Each row of a before or after table is a point. One or more steps were done to the points. Then noise was added and the rows were shuffled. The steps act on columns, c1 being the first. Name the steps. A step turns or swaps two columns, mirrors them in a line or flattens them onto one, adds a multiple of one to another, or multiplies or shifts one. Angles are multiples of 10 degrees, from the lower column toward the higher: turns from -170 to 170, lines from 10 to 170 but not 90. Use the fewest steps. Two steps may share a column if one is a turn and the other turns, adds or multiplies; they go together, in the order done. Otherwise the lowest column goes first.

Before (14 x 3):
55; 32; -85
60; 79; -26
-27; 27; -20
-17; -31; -22
-37; 9; 21
11; 29; -4
40; 76; 14
-25; -2; -33
-26; -19; -35
-8; 75; -59
60; 56; -51
39; 66; 2
34; -5; -31
-7; 4; 22
After (14 x 3):
-20; 65; -29
-8; 40; 19
-45; 50; 4
-8; 9; -27
18; 70; -1
74; 95; -28
-10; 37; -35
65; 119; -5
35; 112; 30
83; 77; -58
-10; 22; -40
43; 34; -18
36; 104; 11
12; 115; -59
Steps: turn c1 and c3 by 20 degrees; shift c2 by 40

Before (11 x 4):
40; -11; -19; -69
11; -12; 57; -30
-20; 47; 47; 52
78; -1; 26; 32
-3; -42; 51; 46
-4; -28; 29; -9
84; 11; -8; 68
-43; -39; -44; -58
13; 12; -11; 33
-33; 44; 32; -20
31; 37; 66; -43
After (11 x 4):
-19; -28; -43; -40
-22; 63; 82; -24
-72; -48; 6; -31
-57; -26; -10; 16
5; 31; 16; -17
56; -51; -26; 49
6; -66; 44; 23
-51; 31; 64; -4
-45; 52; -21; 33
-37; 43; -35; -56
-26; -3; -14; 29
Steps: turn c1 and c3 by 110 degrees; turn c2 and c4 by -100 degrees

Before (10 x 8):
-78; 19; -1; 91; 7; -21; 14; 5
-22; 67; -30; -31; 4; -4; 89; -70
20; -33; 43; -23; 26; 16; -32; -24
1; 67; -87; -16; 14; -11; 69; -57
22; 72; -29; 19; -8; 29; 71; -5
-47; -26; 34; -45; 66; 34; -33; 27
3; -5; -34; -1; -15; 56; 79; -40
-64; -18; -29; 75; 9; -53; 13; 55
-24; 61; -56; -24; -44; 17; 34; -40
-64; -8; 32; -18; 5; -58; 19; 56
After (10 x 8):
2; -75; 26; -9; -26; -27; 51; -13
-1; -58; -2; -64; -25; -30; 60; 45
-2; 33; 16; -20; -14; 42; -25; 30
0; 3; 61; -40; 20; -36; 52; 7
-1; -12; -19; -18; -18; 2; 16; -87
1; -68; 18; -39; 26; -52; 21; 32
-1; 44; 32; 36; -61; 31; -24; 41
-1; 18; -51; 46; 2; -32; 8; -83
-5; 11; -61; 56; -6; 29; 11; 4
-3; -52; -12; -50; -33; -87; 53; 32
Steps: multiply c1 by 0; turn c2 and c5 by -160 degrees; swap c3 and c6; turn c4 and c8 by -100 degrees; multiply c7 by 0.7

Before (11 x 9):
12; 12; 25; 5; -1; -7; 15; -21; -2
-7; -29; -17; 17; 34; 1; -1; 25; 8
-31; 9; 49; -15; -30; 53; -53; -28; 43
-27; 34; 64; -21; -14; -27; -37; -8; 31
46; -39; 6; 28; 1; 7; 3; 51; 3
-9; 30; 27; -14; -28; -3; -18; 12; -22
7; -70; -25; 7; -26; 15; 21; 9; 36
-30; 20; 60; -33; 0; -23; -12; -3; -19
1; -1; 20; -21; 3; -40; -37; -24; -13
12; 7; -10; -25; 12; -13; -7; 21; 23
-3; -1; -9; 30; -7; -40; 3; 10; -15
After (11 x 9):
-32; 53; 29; -15; 57; 21; -122; -29; 28
-7; 43; 7; -14; 2; 29; -33; 13; -17
-7; -25; -37; 16; -5; -33; -13; 27; 21
-31; 28; 41; -33; -22; 3; -21; -2; -20
46; -39; -14; 29; 7; -3; -7; 50; 28
12; -1; 6; 5; -6; 2; 38; -21; -12
-28; 63; 43; -21; -24; 20; -77; -9; 27
1; 30; 1; -21; -39; 3; -87; -24; -25
-2; -4; -29; 31; -37; 14; 7; 11; -9
12; 12; -30; -25; -16; -9; -13; 22; 32
8; -85; -43; 7; 20; 24; 25; 9; 41
Steps: multiply c7 by 2.5; turn c2 and c7 by 20 degrees; shift c3 by -20; turn c5 and c6 by -100 degrees; add 0.5 times c8 to c9

Before (13 x 12):
-23; -74; 4; -37; -34; 19; 11; 40; 78; -8; 40; -77
-13; 18; 4; 0; -24; -61; 4; -72; 21; -16; -19; -60
-6; 0; -40; -49; 19; -40; -75; -19; -22; -23; 4; -40
-35; 20; -27; 54; 8; 34; -61; -49; -16; 81; 71; -111
2; -5; -40; 42; -14; 6; -49; -16; -25; -21; 40; -9
47; 36; 39; -2; -37; 55; 45; 16; 77; 36; 57; -34
0; -52; 37; -3; 47; -34; -27; 44; 47; -17; -7; -8
11; -59; 53; 35; -46; -23; -32; 40; -39; 3; 10; -25
3; 46; -14; 49; -20; 18; 34; -20; -18; 6; -31; -76
-6; 18; -28; -9; -19; 13; 19; 51; 69; 68; 58; -8
-39; 36; 59; 18; -2; 37; -1; -46; 6; 20; -12; -26
-18; -25; -45; 23; -24; 5; -62; -23; 58; 74; -27; -101
34; -76; -39; -22; -1; -35; 14; 0; -8; -9; -23; -12
After (13 x 12):
-17; -2; -8; -53; -23; 29; -67; -32; -11; -73; -44; -110
-36; 40; 15; -31; 7; -24; -53; -16; 54; -96; 113; -115
-38; 34; 64; -18; -1; 12; 12; 23; 37; -43; -19; -5
34; -78; -32; 22; -1; -10; -13; 6; -34; 8; -36; -24
-6; 11; -24; -37; -18; 56; 24; -82; -21; -20; 94; -15
-14; 15; 23; -15; -25; -17; 10; 65; -62; -33; -31; -56
47; 17; 48; -47; -37; 79; 55; -35; 18; -18; 92; -18
-21; -72; 29; -22; -36; 82; -14; -26; -26; 31; 66; -72
3; 13; -34; -18; -16; -34; -49; 28; 29; 5; 64; -23
2; -41; 36; -26; 45; 17; -44; -23; -49; 42; -11; 6
5; 33; 13; -26; -21; -30; 48; 11; 37; -15; -52; -77
-7; 26; -23; 53; 19; -6; -69; 32; -42; 6; 6; -52
11; -46; 59; -2; -47; -56; -51; -31; 6; 23; 17; -5
Steps: turn c2 and c7 by 20 degrees; turn c3 and c12 by 20 degrees; turn c4 and c9 by 140 degrees; turn c6 and c9 by 60 degrees; turn c8 and c10 by 140 degrees; multiply c11 by 1.6

Before (8 x 14):
10; 29; 29; -14; -48; 57; -38; -17; -14; 13; 23; 8; 4; 39
-20; 32; 6; -30; 12; 24; -12; 13; -27; 14; 34; 29; 32; 13
-4; 31; 37; 4; 3; -3; 53; 4; 6; 0; 8; 17; -12; 17
-40; -21; 23; 1; 56; 30; -1; 2; 13; 9; 3; 7; 23; -7
4; 28; -18; 25; 14; 10; 11; 0; 2; -28; 6; 11; -53; -5
25; -19; 3; -5; 19; 5; 32; -3; -40; -23; 16; 10; 29; -24
-25; -1; 34; 8; 3; 38; 11; 36; 15; -20; 25; -8; -40; -40
7; 8; -12; 45; 18; 57; 4; -22; -12; 13; -35; 22; 23; 3
After (8 x 14):
-4; 16; 37; 5; 5; -25; -55; 5; 16; -2; 7; 11; -10; -18
11; 65; 30; -14; -21; 14; 27; -36; -43; 13; 22; -26; -39; -9
7; 48; -13; 43; -5; 28; -18; -8; -35; 11; -35; -18; -9; 22
-40; 10; 23; 1; 16; 36; -2; 24; 37; 9; 3; -5; -2; 24
-21; 39; 3; -29; 8; -8; -3; 14; -82; 15; 35; -32; -24; 25
23; -9; 3; -5; 4; 21; -31; 5; -119; -22; 17; 6; 13; 36
4; 28; -20; 27; 3; -15; -14; 7; 6; -27; 5; -4; 22; -50
-26; 29; 34; 11; 16; 27; -4; 28; 46; -22; 25; 12; 50; -25
Steps: turn c2 and c6 by -50 degrees; flatten c5 and c8 onto the line at 60 degrees; turn c7 and c12 by 150 degrees; multiply c9 by 3; turn c13 and c14 by 110 degrees

Before (9 x 18):
-12; 18; 17; 4; -30; 8; -17; -17; 29; -32; 0; 9; 36; 25; -83; -42; 18; 58
-64; 24; 12; 72; 26; -39; -42; 21; -11; -32; 91; -39; -40; -38; -31; 32; 39; 12
-57; 74; 21; 47; -11; 16; -58; -39; 0; -60; 56; 9; 1; 22; -56; 76; 48; 80
-38; 75; 23; 31; 20; 24; -64; 20; -27; -14; 58; 17; 3; -46; -24; 34; 37; -19
-11; -9; 42; 18; -41; -48; -9; -49; 20; -49; -64; 38; -8; -5; -32; -3; 33; 23
31; -32; -96; -57; 1; 54; 13; -38; -10; 6; 24; -43; 8; 21; 32; 29; -29; -83
85; -50; -38; -51; 9; 57; 65; -30; 60; -31; -30; 12; -27; 49; -33; 13; -4; -70
14; -32; 1; -4; -3; 18; 4; -10; 3; -95; -24; 39; -27; -6; -19; -18; -27; 31
62; -57; -67; -29; 45; 78; 36; -9; -10; 72; 12; -8; 35; 32; 10; 69; -28; -30
After (9 x 18):
-61; -31; -36; -81; -33; 58; -23; 10; 63; -31; -33; 60; -31; 43; -55; 15; -42; -55
-40; -19; 2; -11; -7; 23; 0; -3; 0; -96; -24; -12; -22; -9; -33; -16; 48; 2
0; -80; 16; 18; -18; 6; -8; -26; 28; -37; 0; -15; 36; 29; 19; -38; 23; 61
15; -28; 20; 70; 15; 16; 5; 21; -24; -10; 60; -36; 3; -48; 74; 30; -38; 11
-33; 15; -63; -47; -5; 75; -17; 46; -10; 71; 12; 51; 35; 29; -55; 69; 3; -33
31; -54; 19; 75; -37; 14; 22; -5; -2; -61; 60; -56; -2; 28; 74; 71; 12; 92
73; -33; 14; 62; 19; -39; 54; 27; -9; -29; 92; -24; -46; -17; 24; 31; -25; 32
9; 35; -94; -34; -36; 57; -54; 2; -10; 3; 26; 49; 10; 7; -30; 30; -31; -84
-22; -38; 40; 14; -43; -49; 12; -38; 18; -47; -62; -33; -10; -1; -5; -1; -9; 37
Steps: turn c1 and c12 by 130 degrees; swap c2 and c15; turn c4 and c7 by 70 degrees; add 0.3 times c7 to c14; swap c5 and c8; mirror c17 and c18 in the line at 70 degrees

Before (12 x 24):
18; 62; -31; -49; 16; 11; 17; -81; -16; -81; -49; 46; 69; -57; -51; -4; 46; 48; 0; 63; -42; -2; 51; 4
21; 58; -49; 3; -85; 33; -7; -23; 30; -45; -29; -47; 15; -31; 12; -28; -16; 6; 12; 41; 70; -11; 5; 45
3; -7; -37; 38; -62; 28; 48; -26; 56; -17; 45; -65; 66; 30; -2; -28; -7; -56; 25; -13; -42; -20; -65; -38
-44; 41; 11; -48; 10; -1; -15; 32; 54; 11; -9; -33; 36; 53; -43; 1; -79; -40; 34; -35; 75; 35; 23; 18
22; -23; -11; -70; 43; -44; -36; -3; -12; -17; 75; -12; -18; -27; 5; -27; 35; -40; 2; -3; -43; 49; 32; 12
-32; -9; 11; 32; 2; 42; -40; 18; 31; -24; -18; 47; -1; 5; 47; -28; 49; 7; -54; -40; -7; 6; -27; -39
-12; -18; -3; 55; 28; -34; 35; -22; -5; 0; 55; -63; 68; -11; -44; 7; -57; -58; 37; -10; 46; -10; -38; -30
-9; -31; 36; -32; -30; 12; 44; 19; 36; 21; 10; -6; -42; -39; -71; 103; 48; 56; 10; 23; 5; 28; 10; 90
-45; 74; 32; -56; 32; 40; -22; 36; 6; -15; 43; 23; -35; -10; -48; -17; -37; 62; -38; -58; -20; -30; 42; 67
-11; 57; -18; -27; 0; 55; -25; 34; -3; 35; -28; 54; 66; -20; 48; 0; 26; -51; -38; -35; -1; 21; -12; -4
-57; -52; 72; 17; -31; 40; 46; -17; 18; 51; -31; 48; 14; 14; 30; 57; 15; -9; 1; -29; -23; -40; 2; 94
-52; -23; 71; -66; -19; 77; 39; -27; 67; -18; -50; 21; -47; 36; 42; 67; -42; 59; -3; -23; -20; 0; -80; -7
After (12 x 24):
25; 53; -52; -2; -83; 29; -16; -20; 21; -45; -45; 56; -8; -16; 42; -23; -12; 1; 25; 0; 76; -11; -13; 42
-30; -50; -1; 32; 7; 43; -49; 24; 37; -26; -37; -3; -21; 22; -24; -23; 9; 4; -68; -61; -2; 7; 35; -26
-7; 8; 37; -34; -27; 1; 40; 20; 29; 27; 1; -33; 46; -52; -10; 103; 38; 55; -26; 75; 17; 23; -27; 79
30; -37; -37; -55; 8; 16; 23; -75; -18; -75; -84; 74; 46; 45; 36; -54; 36; 47; -25; 62; -46; 5; -41; 42
-22; 60; 1; 57; 26; -28; 28; -20; 0; -2; 80; -34; 47; 19; -34; -48; -25; -61; 62; 42; 40; -3; 55; -10
-54; -59; 69; 22; -30; 35; 36; -11; 16; 54; -37; -40; 54; -88; -19; 16; 16; -9; -2; -35; -21; -51; -29; 37
-47; -20; 81; -63; -17; 76; 29; -21; 63; -19; -85; -22; 19; -34; -4; 74; -35; 57; 26; -48; -30; -8; 63; -32
-4; 62; -38; 48; -53; 23; 51; -29; 64; -25; 77; -22; 25; -16; -15; -65; 6; -49; 19; -7; -36; -24; 63; -37
-35; 39; 12; -46; 12; 2; -7; 26; 65; 18; -13; 38; 24; -32; -47; -24; -42; -41; 80; 27; 71; 34; -36; -46
23; 7; -10; -77; 49; -38; -32; -7; -21; -21; 116; -32; -32; 14; -4; -6; 25; -50; -26; 1; -38; 48; -30; 32
-11; -46; -13; -30; 1; 51; -25; 28; 0; 41; -46; 67; 38; 9; -23; -49; -5; -51; -48; -57; -6; 23; 13; 17
-47; -9; 26; -55; 40; 42; -14; 35; 3; -10; 68; 63; -37; -30; -74; 20; -58; 58; -5; 32; -20; -32; -54; 50
Steps: turn c2 and c12 by 80 degrees; multiply c11 by 1.6; turn c13 and c16 by -50 degrees; turn c14 and c24 by -60 degrees; turn c14 and c23 by -160 degrees; turn c15 and c20 by -70 degrees; turn c17 and c19 by -40 degrees
